Each row is a point. Each copy is the shape, with its points in the same order, turned, moved and blurred by noise. Some copies are also mirrored. Which?
In the rows, zero is written as 128.

Shape (5 x 2):
[[100 110]
 [127 149]
 [100 115]
 [177  48]
 [134 118]]
Copy 1:
[[104 102]
 [130 149]
 [108 104]
 [191  47]
 [142 120]]
Copy 1 is: only turned
Copy 2 (5 x 2):
[[123 103]
 [115 138]
 [122  98]
 [226 108]
 [144 128]]
Copy 2 is: only turned
Copy 3 (5 x 2):
[[ 97 106]
 [130 133]
 [ 92 110]
 [167  27]
 [136 102]]
Copy 3 is: only turned

Shape:
[[140 126  82 145]
 [160 127 186  95]
 [ 95 128 170 158]
 [157  77  75 146]
 [ 53 170 160  97]
 [ 80 133 130 135]
 [152 181 103  98]]
Copy 1 (7 x 4):
[[163 102  80 128]
 [149 146 194 122]
 [110 159 119 171]
 [186  70  92 140]
 [ 36 142 134 139]
 [ 99 121 111 162]
 [127 130 114  66]]
Copy 1 is: only turned
Copy 2 (7 x 4):
[[155 158  71 147]
 [ 74 144 142 100]
 [152 132 166 150]
 [125 139  43 173]
 [180 113 165  70]
 [175 118 131 124]
 [142 188  88  79]]
Copy 2 is: mirrored
Copy 3, 7 rows:
[[120 119 100 163]
 [172 127 186 105]
 [152 199 139 138]
 [159  94  72 163]
 [ 95 202 156  79]
 [122 181 116 124]
 [ 81 104 156 139]]
Copy 3 is: mirrored

Shape (13 x 8):
[[105 107 162 115 202 125 101 170]
 [141 141 145 156 177 154 136 122]
 [ 27 108 172 106  72 179  91 123]
 [116 137 146  84 167 121 122 105]
 [ 97 178  73 136  90  31 179 152]
 [120  91 108 135 144 120 108 134]
 [104 106 129 100 182 146 127 123]
 [141  86 139 118 153 138 119  85]
 [151 136 107 111 171 179 114 134]
 [101 137 120 126 164 133  64 111]
 [ 66 163  37 130 124  65 177 148]
 [ 84 164 118 116  99  47 141 145]
 [102 162  94  91  91  79 138 187]]
Copy 1:
[[108 155 129 138 201 128 167 188]
 [146 153 123 166 135 157 168 137]
 [ 65  68 172  88  75 139 138 195]
 [117 138 132 106 157 151 181 113]
 [109 204 121 131 101  37 100  60]
 [ 95 126 124 157 154 123 122 138]
 [101 126 112 115 165 144 170 152]
 [119  97 137 146 169 162 154 113]
 [144 128  85 122 152 170 148 154]
 [ 89 148 145 115 146 184 129 137]
 [ 58 193  81 136  90  57 128  78]
 [ 97 166 160 102 113  66 117 102]
 [128 171 105  90 121  55  94 123]]
Copy 1 is: only turned
Copy 2:
[[116 184  55 146 137 153 140 188]
 [138 168  75 114 147 138 162  98]
 [ 56 146 156  90 185 216  73 154]
 [120 145  70  72 112 137 111 155]
 [ 24  83 119 109 103  43 169 126]
 [108 117  81 142 127 142 104 134]
 [122 143  47  90 150 155 118 147]
 [140 127  72 107 108 179  96 117]
 [169 143  83 119 167 127 123 128]
 [110 175  79 119 145 121  72 131]
 [ 26  69  71  95 151  57 141 128]
 [ 37 118 127  98 105  84 137 149]
 [ 74 102 135 111 135  69 142 181]]
Copy 2 is: mirrored

Shape:
[[ 80 179 140 172 124 101 129 143 142]
 [146 151 125 118 124 176 118 172  98]
 [ 38 184 161 153 127 135  63 166 154]
 [174  92 100 106  80 184 174 123 135]
 [117 156  86  85  96 180 135 158  94]
 [ 84 148 104 100 136 134 107 144 173]
 [168 114  77 147  60 156 145 153 133]
 [164 107 102 135 115 174 155 102 129]
 [148 134 104  78 100 118 161 155  99]
 [100 205 121 103 172 137  36 102 165]
 [121 119 213 123 177 154 107  88 150]
 [183 149 102 148  88 144 144 127 150]
 [ 87 146 107 192 183 121 106 121 153]
 [100  87 199  94 164 121  39 107 102]
 [123 153  84 122  74 156 146  97 104]]
Copy 1 (15 x 9):
[[106 126 161 111 167  74 109 125 156]
 [121 152 118  98 145 176 105 157  99]
 [ 55 138 116  88 199  79  58 132 150]
 [181 146  92 149  64 198 106 135 151]
 [130 166 116  60 110 186 101 122 123]
 [124 158  79  88 168 120  99 113 168]
 [194 138 123 119  81 160  68 150 116]
 [166 126 105 153  97 174 116 109 133]
 [156 166 117  81  93 156 159 157 132]
 [ 91 174  62 106 203  97 108  57 105]
 [ 57 133  73 195 163 143 144 123 141]
 [183 168 125 156 111 134  96 127 119]
 [141  90 129 124 204  89 105  86 143]
 [ 28  95  20 121 145 112 155 139 100]
 [141 148 137 102  76 146 101  85 126]]
Copy 1 is: mirrored
Copy 2 (15 x 9):
[[111 173  70 185 121 126 111 119 157]
 [160 146 132 136 140 175 150 162 115]
 [ 97 174  41 153 150 171  76 148 181]
 [188 121 119  89 107 139 202 105 102]
 [159 150 122 110  80 192 156 174 123]
 [140 119  57 124  92 160 114 146 181]
 [192 142  92 118 114 117 166 146  70]
 [183 101 118 133 113 157 174  95  99]
 [158 135 152 126  80 109 160 157 133]
 [153 101  87 161 113 207  26 140 194]
 [106  86 134 132 178 185 111  60 170]
 [201 142 108 153 129 121 152 112 110]
 [114  95  46 208 126 157  97 109 146]
 [ 50  80 139 109 162 165  64 127 142]
 [173 154 114 131  61 158 144 117  95]]
Copy 2 is: mirrored
Copy 3, 15 rows:
[[ 81 149 148 111 118 101 115 151 147]
 [108 118 110 202 153 162 134 112 126]
 [ 43 162 192 141 130 151  69 148 125]
 [177  81  62 138 135 190 163 112 115]
 [ 82  90  78 171 159 163 131 108  93]
 [ 98 130 132 106 184 161  94 126 105]
 [155  86  54 150 109 161 108 113 150]
 [172 120  73 142 135 162 160 136 114]
 [119  54  96 147 161 130 153  93 106]
 [101 211 162 136 186 125  72 109  67]
 [171 170 213 142 147 166 163 149  90]
 [160 130  71 134 120 133 133  93 139]
 [126 182 132 120 159 107 104 193 136]
 [162 120 232 180 152 143 107 158  49]
 [112 109  62 134 106 152 142 119  80]]
Copy 3 is: mirrored

Shape, 16 rows:
[[104 145 190 174  74 173 154 181 139 119 159 183]
 [144 196 164  87 108 183 146 132 170 134 187 151]
 [ 97  91  96 124 106 122  53  75 172 117 121 124]
 [ 90 174 165  90  75 177 158 165 147 142 117 186]
 [181 138 154 106 196  60 109 121 172 124 123 100]
 [124 168  85 133  88 113  90  83  96 161 148 147]
 [148 147  45 144  85 194  72 101 125 158 103 142]
 [ 81 119  68 163 100 149 117  71 130 115 119  88]
 [131  99 112 119  87 146  74 108  95 113 125  73]
 [ 77 146 129 129 123 173 132 181 124 125 189 160]
 [160 114 112 100 200  69  99 127 138  53 126 122]
 [141 139 133  97 119 140 162 174 170 186 163 152]
 [107  80 121 109 165 119 128  73 117 111  96 121]
 [205 122 114 130 200  90 110  85 149 102 141 113]
 [ 96 114 187 132 126 187 124 148 114 133 181 183]
 [129 100 156 105  95 137 177 154 141  96 184 188]]
Copy 1, 16 rows:
[[134 165 143 204  55 176 147 171 127 161 159 137]
 [186 177 151 147 118 139 188 122 155 133 174  74]
 [ 74 143 142 122 144 140 100  56 177 118  64 127]
 [164 154 136 138  28 149 169 132 124 152 131  86]
 [168  79 141 140 215 113 158 129 160  83  93 124]
 [120 160  72 174 114  76 123  67 166 154 118 127]
 [152 204  67 134 120 155 118  19 150 151 103 170]
 [ 55 154  96 119 140 132 117  48 122 147 138 154]
 [111 120 111 165 154 162  76  36 111 134 114 110]
 [130 171 109 151  80 153  95 166 154 124 183  97]
 [151  65 150 135 173 108  99 102 151  40 122 149]
 [168 139  95 135 120 184 161 146 194 139 148  88]
 [117  71 141  82 142 108  97  87 135 141 121 158]
 [161  94 148 130 225 104 130  90 179  95 134 166]
 [161 151 162 156  79 169  83 159 149 168 155 121]
 [141 106 170 160  67 159 139 126 203 133 183 112]]
Copy 1 is: only turned
Copy 2 (16 x 12):
[[192  79 132 168  88 134 169 139 114  66 179 128]
 [134 128 172 185 105 196  90 141 104 109 177 135]
 [121 174  99  68 173 175 141 146 158  91  77 180]
 [185 145 174 187  98 157 181 149  99 125 142 129]
 [ 71 144 124  71 159  98  88 140 136 169 194 165]
 [ 74 137 113 116 113 177 152  87  83 103  81 157]
 [101 135 107 108 125 176 122 171  77  85  30 121]
 [108 152  73 112 171 156 146 118 153  86  58 101]
 [140 163  86  67 103 144  99 104 141 115  74 124]
 [174 119  79 158 111 188 157 136  95 109 170 122]
 [104 157 110  21 194 139 103 122 114 160 187 117]
 [111 109 121 156  76 170 134 177 127 165 167 145]
 [134 130 107  85 196 133 131 110 166 164  99 135]
 [ 62 104 119  45 183 137  69 133 130 146 160 134]
 [205  79 112 147 117 181 128 117 114 116 154 163]
 [171  85 151 111 108 196 166 127 159 133 187 121]]
Copy 2 is: mirrored

Shape:
[[ 85 134 161 104 212 112 119 170 138 133  90 174]
 [140 109 135  86 194 122 156  98  96 133 157 141]
 [ 58 176 149 164 164 213 122 106 162 176 116  41]
 [108 105 159 110 167  88 131  85 158 136 124 185]
 [151 132 172 160 180 123 117 166 138 156 110 186]
 [114 104  62 145 124 183  51 102 165 120 139 103]
 [ 88 241 131 158 178 119 128 131 186 146  57  46]
 [110 146 111 104 122 189  50  96 132 172 129 125]
 [165 143 191 145 129  91 118 110 128  83 128 140]
 [113 131 183 112 155  75 150 163 137 127 155 139]
 [141  89 159  97 160  98 157 130 142 145  90 140]
 [120 115  70  75 113 179  86 136 189 175 143 136]
 [127 123  87 111 107 198 109 107 156 113 138 180]
 [127 132  73 151 133 143  93  87 151 155 149 162]
 [ 80 129 155 138 149 119 153 135  81 156 104 129]]
Copy 1, 15 rows:
[[107 117 211 140 110 134 109 190 144  93 103 195]
 [136  89 178 125 162 172 132 137 106 156  75 162]
 [ 55 114 176 109 111 189 107  94 190  72 123  41]
 [163  88 187 147 142 130 164 124 123 112 137 189]
 [158 163 147 151 121 147 124 174 168  94 104 180]
 [ 90  73  70 140 168 138 100 125 110  79 155  80]
 [ 42 172 196 115 110  80  93 113 214 119 136  78]
 [ 89  52  80 157 121 160 111 102 159 103 113 116]
 [207 123 154 129 114  97 141 151 147 151 113 112]
 [164 145 191 123  87 139 109 144 101 129 113 155]
 [146 121 191 157 136 160 121 157 133 157 156 166]
 [ 87  75  77 126 133 171  65 100 117 104 170 164]
 [125  56  71  86 147 159 129 147 134 100 153 151]
 [106 102  83 133 166 132 150 105 122  88 134 149]
 [ 96 130 182 145  86 170 169 167 135 139 108 132]]
Copy 1 is: only turned
Copy 2, 15 rows:
[[118 143 133 122  88 140 203 189 112  78 103 176]
 [197 125  83  98 129 117 151 183 156 125  99 149]
 [ 71 190 179 116  80 156  79 143 220 158  85 172]
 [167 143 127  96 138 105 207 132 146 102 140 170]
 [181 121 177 132  62 132 172 164 116  88 129 171]
 [100  84 155 185 140 122 118 100 196 155 117 111]
 [ 67 237 132 146  17 120 113 111 189  82  94 155]
 [112 120 156 190 149 118 106 161 201 132 144 168]
 [190 164 160 107 115  76 130 130 111  76 137 112]
 [147 143 116  68  84 102 151 166  97 103 152 149]
 [174 157 119 102  97 139 195 174 152 104 152 116]
 [ 98  70 114 164 126 155 130 139 211 121 180 148]
 [145  84 138 159 171 171 117 109 169  97 140 148]
 [156 101 130 174 128 120 137  91 175 141 136 171]
 [151 190 129 121 106 151 145 177 111 153 126 161]]
Copy 2 is: mirrored
Copy 3:
[[109 192 118  96 198  97 121  90  72  99 147 162]
 [149 149 148 100 107 115  69 111  57 147 156 154]
 [158 126 126 156 136  99 237 164  28 149  96 111]
 [ 99 136 133  58 117 102 120  74  84 120 162 146]
 [145 168 140  72 179 106 142  87 143 148 126 143]
 [175  97 108 134 119  53 160 161 106 122 180  49]
 [153 146  28 104 161 135 221 166  52 140  53 139]
 [132 139 135 154 117  92 167 115  79 121 146  28]
 [147 140 127  55 100 162 125 140 135  83 119 141]
 [ 82 159 129  96 130 133 112 148 119 134 140 176]
 [110 114 133  92 134  88  87  84  92 115 102 155]
 [ 96 103 117 136 159  61 129 138  94 151 159  42]
 [147  80 140 122 157 114 116 124  93 121 178  70]
 [150 109 109 108 109 100 150 100 105 162 190  76]
 [131 146 119 161 124 135 141  85  92 121 131 182]]
Copy 3 is: only turned
Copy 4 (15 x 12):
[[ 93  62 189 144  98 120 103 176 182 175  87  74]
 [119  86 194 180 124  95 156 133 138 136 150 113]
 [112  97 122 150 227 230 141 171 116 146 110  39]
 [ 54  64 156 157 105  96 125 111 162 151 117 104]
 [118 107 113 146  99  87 110 175 185 198 120  84]
 [138  63 113  92 213 171 141  93 123 184 121 150]
 [ 97 120 161  71 194 211 118 180 217 114 115  11]
 [128  87 150 134 161 210 145  96 145 217 138 115]
 [104 136 137 119 106 100  72 108 149 125 167  97]
 [ 80 111 151 159  92 117  91 172 169 112 116 121]
 [ 83  95 149 128  74 104 154 146 141 136 125  92]
 [134  81 120 128 148 184 188 100 175 178  88 177]
 [141 108 130 140 157 134 139  46 131 188  72 145]
 [ 98  96 129 126 189 121 162  91 170 193 124 148]
 [ 84 126 179 146 139 129 121 183 111 165 108  89]]
Copy 4 is: only turned
